Rows are points. The last column is the point's height on a tilted bowl or saddle (a function of degree 2), plus a little noise. Along how many of its main directions does it bend up, bend down or stay straight?

Points, 16 rows:
[[-29 -15 -64 -44]
 [ 38   7 -16 -20]
 [ 29  57  47 -45]
 [ 22 -18  14 -16]
 [ -6 -38  18 -25]
 [  5  33  -3 -22]
 [-38  -1 -21 -14]
 [ 20 -18 -41 -38]
 [-15  35 -18 -29]
 [ 30 -28  13 -21]
 [ -4   9 -28 -21]
 [ 36 -15 -28 -32]
 [ 43  37   3 -20]
 [  8  49  23 -35]
 [ 41  26 -12 -22]
 [-12   9 -17 -16]]
Directions: 0 up, 2 down, 1 straight

Points, 27 rows:
[[-18 -12 -28 -44 -14]
 [-23 -17  29 -61 -21]
 [-13  61  17  10 -38]
 [  8 -14  -2 -31  14]
 [  3  -6  55  -7  -9]
 [  5  17  46 -15  -9]
 [-32   5   7   0   7]
 [-13  -6 -25 -15   6]
 [  5 -25   1   9  19]
 [-20 -13  46  41 -26]
 [ 37  13  86   4 -83]
 [-20  -2 -13  15   9]
 [ 59  26 -33  28 -62]
 [ 43   1 -26  -3 -14]
 [-29  32 -28 -20 -22]
 [ -6 -11   1   7  21]
 [ 28 -53 -11 -11  -7]
 [  7  -4  43 -17   2]
 [-22 -23 -17   5   8]
 [-10  56  51 -23 -59]
 [ 33   5  -8 -26   0]
 [ -9  45 -37  -6 -34]
 [ -8  37  -5 -28 -10]
 [ -4  26  23 -35  -5]
 [ 51   9  -4 -31 -19]
 [-26 -24  26   9   4]
 [ 28 -58  40  -1 -17]]
Directions: 0 up, 4 down, 0 straight

Points, 44 rows:
[[ 13  -6 -26  19 -20  -1  11]
 [ -8 -19 -32 -28 -20  14  16]
 [ -2  56 -14 -28  30 -14  22]
 [ 42 -50  32  46   4  -4  36]
 [-25  35  -2  15 -23  29  23]
 [  4  -4  -3  26  -2  17   8]
 [ 38  44  10 -51   0  14  30]
 [ -4 -51 -29 -10  -8   1  22]
 [ 29 -46 -15  -4   3 -67  42]
 [-16  28 -36 -57 -15 -24  28]
 [-45 -77 -38 -48   2  55  82]
 [  8  31 -19  46  79 -36  50]
 [-33  39   7 -11 -18 -22  18]
 [ 18  -2  24 -53   3  40  23]
 [-17   7  -2  44 -14 -21  19]
 [ -2 -24  23   1   2  27  10]
 [  6 -18 -24 -18   4   3   7]
 [-28 -58  12  -9 -17 -23  30]
 [ -6  38   9  18  23 -39  22]
 [ 15  18 -59  21 -14  -9  23]
 [-47  18 -33  12  14   7  19]
 [  7  -9  -3  28 -10 -16  10]
 [ 13 -12 -21  19  40 -21  14]
 [ 35  54  22   2 -34  14  39]
 [ 14 -20  -2  46 -64  59  57]
 [ 25  17 -57 -20 -11  27  24]
 [ 35 -25  26  21  16  24  16]
 [  7  -3 -10  39  -4 -18  14]
 [ 33 -20 -65  25  27  33  31]
 [ 26  32  -4  -4   3  21  12]
 [ 36 -10 -25 -16  52 -32  27]
 [ -6 -22  16 -50 -29   8  23]
 [  6   4 -23 -25  32 -30  14]
 [ 22 -11 -61 -17   7 -26  24]
 [ 51  -4   8  19  39 -32  28]
 [ 22  10 -15  -5  27   0   5]
 [  7 -16  70 -36 -18 -32  40]
 [ 36 -37  12  16  -5  -1  16]
 [ 17  28  37 -12 -11  22  20]
 [ 22  24  10  25 -34 -21  23]
 [ -2  -7  25 -44  21 -16  16]
 [ 34  22  -6  13 -17 -29  19]
 [-17  41   4   8   2 -23  15]
 [-33  -7  61  38  14  -6  32]]
Directions: 6 up, 0 down, 0 straight
